Each row is a point. Any point is a mix of the corners, with weights that add up to 1. It lies inside the corners' shape when no weight is negative. Is each point inside? If not, which corners have a negative weight?

Corners:
(1): [-85  41  37]
(2): [ 64 -18   7]
(3): [ 65  -6 -32]
(4): [26 35  5]
Points:
[-66  44  38] -> outside (3)
[29 28  1] -> inside
[ 5 25 -7] -> outside (2)
[32 -9  3] -> outside (4)
[ 95 -13 -32] -> outside (1)

Corners:
(1): [ 71  13   4 -35  61 -11 -29 -74]
(2): [-31  85  76 -38 -20  20   7  76]
(3): [-42 -35 -60  46 -28 -39 -57  77]
(4): [ 52 -84  15  40  20   7  55 -88]
(5): [ 10  20  25 -76 -40   7  43  36]
(6): [-121  -11   -7   29  -29  -22  -13   54]
(7): [ 36  36  94 -80   8  52 -53  -5]
(8): [-28   8  16 -19  25  50  52  45]
(9): [  40  -37  -20   36  -21   20  -34 -103]
Points:
[ -6  46  10 -50   2 -32 -81  52] -> outside (4, 8, 9)
[ 37 -16  -8   5  14  17  30 -37] -> outside (6, 7)
[ -7  16  29 -32  10   6   5  27] -> outside (9)
[-27 -10 -18  21  -8 -11  -5  16] -> outside (7)
[  9   4  40 -27 -16  29  17  16] -> outside (1, 6)
[ 48   9   8 -30  39  -4 -18 -47] -> inside
[ 16 -48   0  26   3  -2  14 -26] -> inside

Corners:
(1): [-79 -38  -5 -23  20 -36  54  35 -46  35  32  -1]
(2): [  10   21 -116   13   -1  -51   12    8   51  -10   -3  -17]
(3): [ 68  26 -59 -19 -42 -10  18 -33  16  -2 -49  66]
(4): [ 62   3 -29 -29  30 -48 -12  -6 -30  24  12 -33]
(5): [ 24  -3 -35  13  -3  23  -6 -65 -16  58  49 -34]
(6): [ 62   7 -78 -61 -74 -24 -24 -43   8 -86  40  54]
(7): [ 22  48 -34 -12 -23  24 -52 -30 -21 -64 -26 -32]
(8): [-109   -8   37   31   90  118   58  100   24   -6   36   43]
(9): [-111  -46  -55   19   84   36    7   -8  -25    3   66   42]
(10): [ 53 -32 -33  56 -66 -71 -35 -14 -56  28  -2 -49]
(11): [  58  -22    4   85  -81  -51 -116  -81  -42  121    4  -15]
(12): [ 28  27 -17  71 -13 -42 -42 -43 -10   1  30   5]
(13): [-92  25 -12   7  49  58  53 100 -42  13  56  69]
Points:
[ -5   5 -36  15  -2  -9  -8   5  -7  -4   9  12] -> outside (5)
[ 21  -3 -53  16 -15 -35 -10 -31 -16  35  25   0] -> outside (7, 8)
[-24  -1 -36  14  16   6   2  12  -5   3  27   4] -> outside (3)
[-42 -27   6  36  16   2  -4  24 -64  55  31 -34] -> outside (2, 3, 6, 12)
[  0   4 -47   7   4 -11   5   5   2   2  12   0] -> inside
[ 19  10 -39   6  -6  -9   2 -11  -6   7   2  23] -> inside
[-26  -4 -52   4  27  -5  23  21   5 -15  29  28] -> outside (5, 7, 11)
[  8   4 -22   3 -41   7  -7  -3 -31   7  17  15] -> outside (2, 4, 9, 12)
